Rows are points. The points of each table are mixes of a few directions, plus a little noise. How many directions does each table use, and how many do they share? Where both have some left over, give the other angles between the two spaces (their principal angles), to ten degrees, smallest first.
(in the rows, 128 means zero)

First (6 x 3):
[[134 109 110]
 [107 159 100]
 [140  92 105]
 [ 86 219 131]
 [163  61 141]
 [138 128 178]]
Second (4 x 3):
[[130 115 107]
 [121 123  82]
 [100 203 165]
 [161  71 157]]
Directions: first 2, second 2, shared 2

First (7 x 8):
[[128 169  74 143 130 186 131 130]
 [ 99  79 165 104 148  92 136  95]
 [163 182 101 152 110 150  83 143]
 [165 196  96 150 113 153  36 108]
 [ 78  94 116 108 159 151 184  98]
 [110  66 181 107 134  74 166 133]
 [152 109 161 133 104  88 160 189]]
Second (7 x 8):
[[133  99  98 132 128 188 116 118]
 [144 148 153 122 135  78 109 151]
 [138  57 157 107 144 116 107 137]
 [ 87 173 140 169  44 103 228  92]
 [163 170 117 126 147 123  60 143]
 [102 114 171 103 151  70 126  95]
 [131 138  60 135 143 218 155 160]]
Directions: first 3, second 5, shared 3

First (8 x 12):
[[106  85  97  90 179 125 145 242  95 230 156  54]
 [131  90  95 116 150 124 172 182  87 196 132 106]
 [ 79  86 107 120 111 142 105 121 194  64  96 178]
 [145 177 164 131 137 123 104 121 113 139 156  89]
 [155 203 182 147 115 124  90  69 129  91 148 116]
 [143 123 121 141 116 127 154 104 117 122 113 156]
 [154 184 169 156 101 127 102  49 139  68 127 152]
 [106  75  89 124 118 135 152 137 148 115  97 172]]
Second (9 x 12):
[[105  88 164 134 111 109 118 125 149 134 146 177]
 [131 159 128 138 146 130 144 114 117 170 176 111]
 [126 143 144 153 137 127 163  96 140 173 194 157]
 [136 136  91  95 125 141  78 156 104  68  41  66]
 [145 154  87 129 124 148 132 102 122  83  84 115]
 [186 165  62 132 147 155 210 137 122  86  81 106]
 [ 92 100 185 136 126 104 108 124 139 187 200 163]
 [142 147  77 113 118 150  97 113 114  54  43  96]
 [ 88  54 212 119 123  84 101 183 147 195 188 162]]
Directions: first 3, second 4, shared 1; angles 50, 50

First (8 x 20):
[[239 148 117 124 141 110 124  96 135 100 107  99 145 137 140 142  81 102
   98 121]
 [161 135 124 126 133 123 128 118 132 121 122 120 132 131 132 132 115 121
  119 126]
 [249 151 117 123 143 107 123  92 136  97 104  96 145 137 143 144  77  98
   95 121]
 [ 57 114 135 131 119 140 131 149 123 144 141 146 117 123 120 119 158 145
  146 132]
 [145 133 126 128 130 125 127 122 129 125 125 125 130 129 130 130 121 123
  124 127]
 [ 60 114 136 132 120 140 131 148 123 144 142 147 118 122 121 119 156 145
  148 131]
 [ 55 114 135 131 120 140 131 149 124 146 143 146 118 123 122 119 158 146
  148 133]
 [ 58 115 134 130 119 142 131 150 124 146 141 146 119 122 121 119 159 146
  147 132]]
Second (10 x 20):
[[158 137 162 124 126 120 109 130 120 109 122 110 129 154 118 110 118 119
  124 145]
 [ 87 116  83 133 131 138 153 125 137 154 136 152 127  92 142 152 141 140
  134 106]
 [ 49 104  41 138 134 148 176 123 146 178 144 175 125  58 155 175 155 151
  139  86]
 [111 123 109 130 129 132 138 127 132 139 132 138 127 113 134 138 134 134
  131 118]
 [135 130 135 127 127 126 124 128 127 124 127 124 128 134 126 124 125 126
  127 132]
 [ 74 112  69 135 132 142 161 124 140 162 139 159 126  80 146 160 147 144
  135  99]
 [173 142 178 122 125 116 101 131 118 100 119 102 130 167 113 101 113 115
  122 152]
 [192 147 199 120 123 111  89 132 113  88 115  90 130 185 107  91 106 109
  120 162]
 [160 138 164 124 126 120 108 130 121 107 122 109 130 157 117 109 117 118
  124 145]
 [141 132 143 127 127 124 120 129 125 119 125 120 128 139 123 120 123 124
  126 135]]
Directions: first 1, second 1, shared 0; angles 60

First (10 x 32):
[[133 122  89 120  86 119  98 168  88 161 135 158 111 130  96 224  78 157
   97 123  45 124 158 130 123 120  71 115 164 101 181 133]
 [124 111  82 199  54 109 104 168 105 138 139 175 113 129 139 249 101 145
  104  78  77 153 132 105 115  53  44 115 133 112 175 174]
 [142 137 152 118 138 123 143 110 133 123 128 120 134 127 133  97 131 124
  128 149 137 125 117 133 133 138 146 132 115 120 111 117]
 [130 130 130 124 131 128 129 128 128 130 128 127 128 129 125 123 127 128
  127 132 127 126 130 130 129 134 130 129 128 128 126 126]
 [145 143 160  86 157 129 142 106 129 129 123 107 137 126 117  76 126 126
  127 168 133 113 123 146 138 167 163 136 123 119 105 100]
 [131 135 149 113 153 133 140 111 138 120 125 112 134 127 132  81 141 120
  136 143 152 123 120 134 133 146 156 134 118 132 107 117]
 [108 126 132 119 166 147 131 117 152 114 121 105 135 129 137  72 163 112
  154 120 179 126 129 126 130 148 169 134 126 161 106 122]
 [107 120 111 132 141 142 119 135 140 123 125 122 129 129 133 121 147 123
  142 107 151 131 136 121 126 130 136 128 136 152 127 134]
 [129 131 136 129 136 129 133 121 135 123 127 123 131 127 134 110 136 123
  131 131 144 128 122 129 129 131 141 132 121 132 120 126]
 [134 130 139 144 122 122 138 120 134 123 130 129 130 128 139 124 129 124
  128 130 136 134 114 126 128 116 127 129 114 123 119 132]]
Second (10 x 32):
[[143 143 135  73 155 126 131 149 118 162  98 138 127 113  88 115  92 160
  118 154  46 114 187 164 112 159 121 126 131 108 136 100]
 [146 134 147 131 114 118 137 110 121 121 142 125 130 132 134 129 122 121
  117 148 137 127 100 125 139 126 131 130 120 110 123 125]
 [166 143 167 122 104 107 147  98 111 123 148 123 131 133 131 127 109 121
  105 174 127 122  85 131 145 132 131 133 113  87 118 115]
 [110 116 114 164 118 134 122 123 138 108 141 123 128 137 152 137 155 109
  139 101 180 139 102 105 134 108 132 128 130 149 126 148]
 [114 123 114 128 139 137 120 141 134 132 119 131 127 125 126 128 134 132
  137 112 125 129 147 128 121 128 126 126 134 143 132 131]
 [161 151 153  66 146 116 140 137 110 163 106 136 128 114  86 112  79 160
  107 176  38 109 173 168 119 164 121 128 124  89 132  92]
 [148 141 145  99 133 119 135 128 118 143 120 132 129 123 109 121 104 142
  116 156  87 119 142 147 126 145 125 128 124 105 129 110]
 [111 113 118 178 106 132 123 112 138  97 153 120 129 141 164 141 163  99
  139 100 204 142  78  95 141  99 135 129 127 149 122 154]
 [ 86 107  88 160 137 149 109 147 148 116 123 128 126 131 144 135 163 118
  155  72 169 140 141 108 119 109 129 125 140 176 133 153]
 [ 98 111 100 159 130 143 114 137 143 115 129 127 127 132 146 136 158 116
  148  87 169 138 126 109 125 110 130 126 136 163 130 149]]
Directions: first 3, second 2, shared 1; angles 40

First (11 x 32):
[[123 143 104 123 129 140 143 173 142 132 109 102 132 135 128 136  95 142
  118 135 156 140  97 149 138 115 165 147 117  98 131 142]
 [118 137 122 122 128 126 147 158 131 138 121 102 127 132 126 134 104 145
  126 122 156 140  99 145 139 117 150 135 115 102 128 136]
 [114 128 142 125 126 112 144 134 117 143 135 110 123 128 124 132 119 143
  134 108 148 138 109 136 137 122 129 122 116 113 124 128]
 [119 124 143 127 126 114 137 123 118 139 137 120 123 127 126 129 129 137
  134 112 137 133 119 130 132 125 121 119 122 124 123 125]
 [122 134 123 126 128 128 138 147 131 134 122 113 127 131 128 132 113 138
  126 126 144 135 112 139 135 121 142 133 120 113 128 133]
 [141 140  93 129 131 157 119 154 151 111 105 131 138 132 133 129 113 120
  114 159 125 124 129 135 125 126 156 152 134 122 135 139]
 [106 103 197 127 121  74 139  70  83 156 173 126 110 119 120 125 164 140
  156  72 127 132 134 110 132 134  71  83 119 143 113 107]
 [144 135 100 131 131 154 114 139 148 110 110 141 137 130 133 126 124 114
  116 157 115 120 139 127 121 131 144 146 138 135 135 134]
 [139 129 116 130 130 142 115 126 137 116 121 142 133 128 131 125 131 116
  123 144 114 121 142 124 121 132 130 135 137 138 132 129]
 [157  91 168 145 126 123  65   7 106  99 164 217 126 111 132 104 220  72
  144 139  31  87 229  64  90 170  36  90 172 224 125  95]
 [124 144 104 124 129 139 144 173 143 130 110 103 132 135 128 135  95 142
  118 136 156 139  98 150 138 115 165 147 117  97 131 142]]
Second (11 x 32):
[[150 146  73 130 134 174 113 166 166 101  92 138 144 134 136 128 107 112
  106 177 119 121 134 136 121 127 168 164 139 126 140 143]
 [164 138  74 137 134 183  89 135 166  85  96 169 146 130 138 120 133  91
  106 191  86 105 168 118 107 141 147 160 156 156 143 135]
 [125 129 128 127 128 126 132 133 128 131 127 123 128 129 127 129 124 131
  129 126 134 131 123 131 130 126 131 129 125 123 128 130]
 [115 112 170 128 124  95 133  90 100 144 156 130 117 122 124 125 152 133
  146  95 125 129 134 115 129 133  90  99 124 140 120 115]
 [105 140 128 119 127 115 164 173 126 152 123  79 123 134 124 140  90 161
  129 105 179 151  76 156 149 108 158 134 102  81 124 139]
 [154 121 116 137 131 152  90  93 139 100 125 175 136 123 134 117 159  94
  124 160  78 105 178 103 107 147 108 130 155 171 133 122]
 [111 122 153 124 125 103 145 122 110 146 144 110 120 127 123 131 128 145
  139  99 146 138 112 131 137 123 117 113 116 117 121 124]
 [ 93 122 171 119 123  81 169 134  97 168 151  83 112 128 119 137 115 167
  146  72 174 152  83 144 150 113 120 105  99  93 116 125]
 [130 102 174 134 124 102 108  54  99 129 163 164 119 118 126 117 180 110
  147 108  89 113 171  95 115 147  65  93 142 173 121 105]
 [137 129 119 131 129 139 119 127 135 119 122 138 131 128 131 126 131 119
  124 141 117 123 138 125 123 132 130 134 134 136 131 129]
 [122 146 101 123 130 140 146 180 145 132 106  97 132 136 128 137  90 145
  117 136 161 142  93 153 140 113 171 150 114  92 132 144]]
Directions: first 2, second 2, shared 2

First (11 x 32):
[[111 133 121 115 108 208 130 102 158  92 123 142 105 154  87 167 119  94
  162 121 147 126 155 117 153 143 113 114 131 133 122 134]
 [114 149 122 102 130 175 125 121 153 125 125 120  94 119 141 173  95 121
  146  20 111 154 105 125 104 145 136 101 146 113 152 137]
 [117 153 130  73 159 155 119 130 175 144 125  98 110  88 191 160  69 118
  127   7 102 159  63 159  89 148 143 100 150 133 169 149]
 [154 117 145 124 160  44 136 153 129 156 125 105 199 109 184  80 135 156
   98 220 111  91  98 147 123 111 141 161 120 153  97 149]
 [115 138 123 105 107 178 135 115 149  94 133 127 132 144 107 172 116 122
  164 130 126 107 144 101 140 132 136 129 131 108  86 152]
 [125 107 118 173 103  87 108 132  53 135 155 154  93 123  78  82 166 130
   96 145 163 157 168 134 142 108 116 131 107 102 158  74]
 [117 116 113 151  74  95 113 133  43 103 180 145 118 127  62 113 162 151
  123 173 155 124 185  98 150  95 142 150 102  51  87 101]
 [153 109 144 138 161  35 125 152 112 166 128 114 177 102 174  57 143 144
   79 214 129 113 103 167 127 111 128 154 115 162 132 124]
 [146 111 140 136 143  79 135 138 128 138 123 123 178 129 144  86 146 134
  109 233 133  95 128 142 145 116 124 155 116 159 103 136]
 [135 142 124 169 127 189 156 114 161 127  73 148 100 183 111 179 142 132
  173  59  96 132 140  75 109 156 113 103 154 147 140 131]
 [121 132 127 122 135 163 124 118 150 129 117 132 102 129 128 139 115 106
  131  84 134 149 120 142 126 143 115 108 136 147 163 122]]
Second (8 x 32):
[[ 99 128 152 117 127 113 115 148 137 109 144 150 116  86 138 101 200  89
  101 138 109 103 172 142 139 139 114 149 133  69 182 132]
 [121 120 139 144 116 130 151 138 149 132 106 169 127 117 119 128 176  91
  122 124  98 108 172 119 123 161 104 162 174  87 186 119]
 [169 141 130 197 156  64 127 140  75 138 111  85 156 197 150 111 161 243
  148 175 109 108  97  59 114  72 163  95  56 183  12 152]
 [137 150 125 102 144 159 132 112 148 138 114 103 105 165 134 163  56 141
  157  85 152 164  73 117 119 124 140  84 110 224  79 128]
 [131 111 103 171 147 189 104 101 144 112 112 115 136 133 138 125 145 132
  131 107 119 125 128 164 138 132 110  99 122  95 185 152]
 [101 128 141 109 132 143 110 133 148 109 141 140 111  92 137 115 166  86
  110 117 122 119 153 156 140 141 113 132 133  89 185 134]
 [145 127 119 119 113  90 139 131  93 144 144 115 147 140 115 131  80 161
  133 157 149 138 106 111 122 107 152 139 119 153  60 115]
 [120 118 114  66  89 137 146 120 130 143 154 147 128  95  94 150  41  80
  123 121 166 157 123 156 129 149 128 165 176 124 135  93]]
Directions: first 5, second 5, shared 2; angles 70, 80, 90

First (10 x 32):
[[142 121 192 111 116 132 140 144 124  90 119  77 106  69 125 137 130  98
  142 100 156 131 105 187 135 109  93 128 144 131 133 142]
 [103 159 140 138 126 102 105 148 140 122 176 140 156 180 107  81 145 125
  132 143  74 118  96 108 109 116 161 150 125 126 124 107]
 [130 104  76 152 125 124 147 110 135 138  83 188 114 162 158 152 141 172
  120 138 146 129 147 113 142 122 145 126 129 123 117 125]
 [140 133  85 102 157 169 111  98 104 188 142  99 147  91 117 145  74 112
  110 137 133 137 187  82 122 189 110  97 102 135 144 142]
 [116 147 127 127 133 123 110 134 130 138 161 125 149 148 112 104 125 120
  127 139  97 124 122 107 116 135 142 134 120 128 130 120]
 [144 115 186 112 116 134 144 140 123  92 110  81 102  68 130 144 130 102
  141 100 163 132 110 187 138 111  91 125 144 130 133 144]
 [125 110 139 153 106 102 152 139 146  89  92 169 104 157 151 133 169 156
  138 121 142 124  98 161 141  84 141 145 147 122 113 121]
 [147 112 118 113 136 154 138 111 113 144 104 106 115  80 136 160 103 121
  122 118 163 137 160 134 137 150 100 107 124 132 136 146]
 [127 122  68 137 140 138 126 104 125 166 116 163 136 153 138 141 116 153
  114 145 127 130 164  85 130 152 142 117 114 127 126 125]
 [105 158 151 136 124 102 107 151 141 115 175 132 152 171 107  82 147 120
  135 139  79 118  91 118 111 112 156 150 128 126 124 109]]
Second (9 x 32):
[[127 141 125 112 140 145 110 121 117 151 155 101 146 110 111 121 103 108
  123 132 116 131 145 108 119 157 121 118 115 130 137 132]
 [133 119 179 127 111 116 144 147 133  82 113 111 106 106 134 130 151 121
  142 106 146 126  96 181 137  94 114 139 149 129 124 133]
 [141 118  90 116 144 157 129 102 112 166 114 121 128 102 132 156  96 127
  115 132 148 136 174 104 132 163 113 105 115 131 137 138]
 [126 138 179 120 117 117 126 149 132  96 145  94 125 111 116 114 140 102
  139 114 121 127  97 162 124 109 117 138 139 129 128 127]
 [135 127  79 118 150 156 121 100 114 178 128 126 140 113 127 146  93 128
  112 139 135 134 179  85 127 171 123 106 108 131 139 137]
 [122 142 141 126 127 122 117 138 129 125 152 118 138 136 115 108 130 118
  130 131 107 125 116 125 120 126 134 135 127 128 129 123]
 [127 141 112 117 145 142 112 119 118 160 154 111 150 121 113 120 102 113
  121 138 112 129 150  97 117 159 125 118 112 130 136 129]
 [103 112 110 192  94  64 152 147 171  77  89 246 112 249 162 109 212 200
  139 142 109 114  72 140 141  50 190 172 152 113  96  97]
 [137 111 136 126 122 134 145 127 125 115  99 123 108 106 141 149 131 134
  131 118 158 130 128 152 139 118 112 124 136 127 128 137]]
Directions: first 3, second 3, shared 3

First (11 x 32):
[[176 194 144  73 193 159  98 157 249  86  80  57  72  98 145  63 178 190
  122 203  62 146  63 145 142  67 123 156 168 149 117 119]
 [140 118 108  87 147 138 104 126 128 120 129 141 126 160  89 144 113 143
   91 174 103 127 121 161 153 144 162 132 124 138 108 172]
 [128 117 116 118 130 129 122 123 114 129 134 141 132 146 110 143 116 127
  111 141 122 126 133 143 138 141 144 126 122 129 121 150]
 [117 117 126 142 113 120 138 121 103 136 135 141 138 132 127 141 117 113
  130 111 143 123 142 123 123 139 125 124 120 124 131 126]
 [114 142 154 185 102 114 164 132 128 135 128 113 130  81 181 107 149 103
  183  67 168 126 137  82  97 104  80 127 135 120 155  68]
 [106  86 104 134 105 116 130 107  54 147 156 179 160 168  88 180  87 106
  103 116 149 119 163 140 136 178 158 113 102 120 123 164]
 [142  99  88  59 155 144  86 117 107 124 138 164 136 199  53 172  88 150
   56 202  87 125 127 191 169 170 196 127 115 139  94 213]
 [140 151 141 121 145 136 125 140 170 115 111 101 110 107 143 102 150 143
  139 139 115 134 109 122 128 105 115 136 145 134 129 113]
 [ 98  91 126 175  84 108 154 112  57 154 156 165 162 134 131 160 104  88
  144  68 175 120 168 105 108 158 117 109 107 114 143 118]
 [136 143 136 122 140 132 125 132 155 121 116 111 116 113 141 109 142 138
  137 135 120 131 115 124 128 112 120 134 139 132 128 121]
 [112 149 162 192 101 114 166 135 142 134 124  98 125  62 197  91 159 104
  195  54 168 126 132  70  89  92  67 127 141 118 162  50]]
Second (9 x 32):
[[103 107 101 111 118 137 148 152  66 153 148 108 185 134 119 126 149 110
  139 100  75 127 138 155  98  95 144 112  95 125 113 144]
 [123 130 129 119 118 132 144 118 142 120 144 140 112 127 137 114 113 105
  127 116 132 134 118 127 118 133 129 147 120 130 124  91]
 [100 147 134 118 107 150 190  88 168 109 159 159  74 106 152  93  75  87
  125 115 143 151 115 110 122 148 135 176 124 146 124  34]
 [ 94 140 126 114 105 152 192  98 146 118 163 150  95 109 148  95  86  85
  128 108 125 149 119 120 113 136 139 168 114 144 120  46]
 [ 52 140 100 141 124 173 214 123  52 171 122  97 172  85 121 128 118 150
  142 142  63 148 176 124 140 102 162 104 131 158 122 150]
 [171  92 119 118 140  95  50 178  91 138 119 105 187 171 106 155 189 138
  131 113 112  99 122 163 108 103 117  90 108  97 124 204]
 [153 126 138 129 133 113  97 131 150 116 123 134 117 141 128 133 134 130
  123 130 149 120 116 128 130 136 117 130 132 119 132 133]
 [140 161 152 180 163 125 105 113 155 130  60 116  99 102 119 161 124 215
  120 202 168 125 157  87 200 154 118  98 198 140 156 193]
 [215 108 153 123 144  75  15 151 182  96 115 142 110 178 122 147 163 132
  116 125 185  97  90 139 124 145  92 125 131  92 137 156]]
Directions: first 2, second 3, shared 0; angles 70, 70

First (11 x 32):
[[131 151 161 129 128 155  99 134 152 133 110 125  99 149 130 159 119 113
  125  79 114 107 124 144 159 138 157 132 109 148 110 106]
 [125 103 108 123 114 121 125 167 104  96 145  71 103 167 103 127 171  99
  149 150 110  77 122 137 139 122  80 165  94 104 153 158]
 [128 122 119 128 129 120 138 123 121 127 133 132 138 118 129 117 128 136
  128 143 133 137 130 123 116 126 122 126 136 122 133 135]
 [122 122 112 132 128 113 148 118 123 143 131 151 162 117 131 117 120 134
  120 152 148 162 128 113 112 116 120 101 157 131 129 114]
 [ 91  95  75 143  90 100 154 188 108 158 133 113 189 225  86 154 161  42
  124 187 168 145 103 105 154  66  46  67 163 144 143  53]
 [135 130 130 125 138 125 134 107 127 124 131 140 129  94 140 111 118 156
  127 130 127 139 136 126 109 139 141 135 132 121 128 148]
 [124 146 150 133 122 149 106 142 150 144 110 130 118 163 124 163 121  99
  121  92 126 119 120 137 161 125 144 113 123 153 111  87]
 [159 139 150 113 161 134 125  75 125  92 139 135  88  31 161  82 111 212
  137 112  98 120 152 139  84 176 174 187 104  96 131 216]
 [137 132 137 124 136 132 123 117 129 117 130 126 112 107 135 119 125 147
  132 119 117 120 134 134 121 142 141 147 117 120 128 152]
 [121 125 114 133 127 115 147 118 126 148 128 155 165 120 131 121 117 131
  118 149 151 166 127 112 115 115 123  95 160 135 126 106]
 [137 145 152 126 136 145 111 118 143 125 119 131 104 117 137 136 117 139
  127  95 115 117 131 139 136 144 157 141 114 134 117 133]]
Second (9 x 32):
[[120 113 105 130 122 111 146 134 114 132 137 129 153 133 121 118 136 122
  128 160 142 143 126 116 117 113 102 115 144 122 138 125]
 [123 119 122 128 117 129 121 155 122 119 131  99 116 164 112 140 149 100
  136 131 121 100 121 134 146 120 105 138 111 125 136 126]
 [130 132 136 127 127 136 118 134 132 123 125 118 113 138 126 137 131 122
  130 115 120 113 127 135 138 132 132 137 116 130 126 129]
 [142 152 141 129 163 118 157  38 144 160 121 225 177   7 179  83  60 221
  101 128 156 225 151 104  65 150 198  89 189 136 104 135]
 [135 140 133 129 147 121 146  79 136 146 125 181 157  63 155 103  91 178
  113 131 144 182 141 114  93 139 164 106 163 132 116 131]
 [128 130 138 126 120 142 107 154 131 115 125  96  97 164 116 149 145 102
  137 108 111  88 122 143 155 130 121 149  98 129 130 128]
 [119 111 107 130 118 115 139 147 114 126 136 113 141 151 114 126 146 108
  132 155 135 125 123 122 129 112  95 123 131 122 140 124]
 [126 125 133 127 118 138 111 157 128 115 127  94 101 169 113 148 149  97
  137 115 113  88 121 141 154 126 113 147 100 127 133 127]
 [128 130 138 126 120 141 108 153 131 116 125  97  98 163 116 148 145 102
  137 109 111  89 122 142 154 130 121 148  99 129 130 128]]
Directions: first 3, second 2, shared 2

First (8 x 32):
[[163 123 144  94  48 134  88 140 105 108  99 124 133 142 127 131 164  81
   91  98 108 165 121 137 129 159 122 167  97 155  76 156]
 [ 78 194 159 144 103 131 148  55 110 127 164 200 126 185 136  81 135 145
   60 133 130 126 159 160 163 126 102  87 111  96 160 162]
 [104 187 132 133 180 130 118  88 172 114 151 175 119 148 101 100 153 144
   76  98 152 132 143 142 123 110 125  61 103 127 197 193]
 [111 104 167 121  93 113 110 143 109 126  82 102 109 105 130 165 171 122
   92  88 114 134 107 117 151 103 120 143 116 146 143 143]
 [151 107  60 147 248 133 154 158 183 133 153 106 148  84 125 146  62 172
  249 165 157  93 121  99  76 122 160 102 163 123 146  91]
 [148  60 117 139 146 112 152 198 105 163 126  42  94  81  97 147 148  75
  141 161 119 138  85 135 139 113 136 184 171 148  95  56]
 [151 105 138  95  78 139  91 116 157 130  83 125 146 155 154 141  98 132
  126 114 116 128 168  99 101 150 147 152 131 119  89 113]
 [119 141 108 151 131 130 168 123  83 121 168 150 149 124 151 120  94 151
  187 170 125 110 116 137 140 141 113 130 134 110 115 112]]
Second (11 x 32):
[[146 143 135  80 204 159  98 132 218 154 110 159 137 136 107 110 174 104
  113 101 167 149 171  98  65 146 168 110 134 125 132 134]
 [128 121  80 199  53 110 118  86  55  95 156 113 141 135 145 141  65 183
  151 162 102 114 101 160 178 119  67 111 116 146 117 131]
 [160 174 112 107 177 169  87  86 204 142 134 163 137 153 105 120 145 156
  126 104 151 151 161 112  83 140 128  86 141 144 131 144]
 [ 89 127 176 112  53 102 202 177  88  92 117  50  65 137 128 148  50  99
  120 138  68 115 122 147 199  99 142 168 147 100 175 107]
 [147 116 112 136  94  99 123 105 104 127 148 101 130 133 138 121 113 154
  128 125 102  98 103 154 123 122 120 154 116 135  99 134]
 [150 122 112 140 120 107 113  93  95 150 156 130 147 121 144 120 166 167
  137 116 118 102  92 149 113 126 110 149 114 144  80 137]
 [117 171 179  81 194 161 152 143 160 163 124 157 113 121 112 135 209 117
  124  99 141 151 133 103 113 124 137 130 154 122 140 123]
 [123  89  80 211 100 108 103  98  47 122 143 159 178  98 157 130 139 159
  155 164 142 120  90 146 153 132  75 112 100 153  92 130]
 [171 155 125 106 154 128 103  76 143 162 163 136 133 142 127 115 182 183
  133  92 117 109 106 140  85 125 114 140 131 145  84 142]
 [ 84  93 134 121 145 153 135 211 185  92  54 137 124 125 112 130  56  27
  107 163 173 174 204  81 144 147 184  90 130  94 203 114]
 [ 89  95 161 119 112 113 172 193 107 116  95 104 110 108 133 134 106  65
  121 144 124 130 132 121 159 121 160 154 128 100 158 111]]
Directions: first 6, second 5, shared 1; angles 50, 60, 70, 80

First (11 x 32):
[[ 54  90 107  89 129 135  94 129  63 147 129 147 138 164 124 139 123 132
  168 153  96  87 124 184 114 134 165 144 164 171 105  62]
 [ 22  82  76 102 107 138  78 100  69 165 129 134 131 187 118 151 139 108
  213 180  52  91 101 204  78 129 148 136 184 191  70  24]
 [139 150  87 191  86 126 132  73 203 143 125  87 106 139 121 141 163  79
  176 156  74 176  87 112  73 114  61  98 130 126  84 120]
 [160 143 140 140 131 125 143 132 150 118 128 123 125 112 130 122 127 130
  107 115 146 142 133 105 139 127 117 123 112 110 142 157]
 [105 120 111 130 118 130 117 115 124 138 128 124 126 143 125 135 135 117
  153 143 104 125 117 144 110 127 124 126 141 142 109 103]
 [ 63  92 118  84 136 134  98 138  59 142 130 151 140 157 126 135 118 140
  154 145 110  84 132 178 125 135 171 147 159 165 116  73]
 [213 163 175 142 150 120 168 157 167  96 128 127 128  79 137 108 115 150
   54  82 196 153 155  68 175 129 119 125  82  77 180 213]
 [236 184 155 188 124 118 178 124 226 101 126  99 112  77 133 113 137 120
   74  94 171 191 131  47 145 119  71 103  76  66 158 222]
 [ 72 111  83 137 101 133 102  92 123 154 127 116 122 165 120 146 147  99
  193 168  65 125  98 165  79 124 114 121 160 162  79  67]
 [204 157 176 133 153 121 164 161 155  97 128 133 130  82 137 108 112 153
   55  83 196 145 157  76 178 130 128 129  87  82 180 206]
 [141 117 180  73 174 127 135 188  68 105 130 167 149 104 138 110  91 180
   62  89 198  89 174 126 193 141 189 156 114 116 184 159]]
Second (9 x 32):
[[110 128 124 130 118 145  83 116  61 107 115 124 137 140  96 163  58  95
  172 221 132  34 118 212 128  60 145 126  56 162 142 106]
 [ 50 113 229 166  69 148  79 162  17  89 140 160 177 210  98 101 189  23
   17  70 167 191 187  47  82 182 141 194 133  54 104 211]
 [ 77 139 148 112 143  86 125 109 113 156  90 172  97 160 144  77 139 134
  151  97 137 160 136 116 114 187 132 113 191  94  80 120]
 [136 109 106 103 148 139 128 139 117 129 145 116 141 106 130 152 107 161
  139 154 116  82 122 169 148  99 150 134 114 174 149 100]
 [165  85  89  91 144 169 162 180 165 115 190 103 170  80 143 154 157 208
   82  84 117 119 150 110 164 119 163 174 151 190 197 113]
 [143 181 104 158 144  94 158  73 219 130  96 113  91 109 152  83 134 163
  187 125 131 151 129 107 114 127  97  95 152 122 119 144]
 [123 170 124 159  95 103 123  87 150 140  68 159  69 152 106 103  93  85
  186 148 146 140 107 126  96 147  87  72 129  86  97 113]
 [173 114 100 113 127 131 160 151 180 154 138 130 111 101 132 143 138 151
  116  97 112 157 105 106 147 152 112 114 149 127 137 103]
 [174 113 127 123 167 131 135 135 132 132 172  75 160  89 153 175 138 134
   99 160  91 117 102 156 162  78 124 133  73 151 123 144]]
Directions: first 2, second 6, shared 1; angles 60
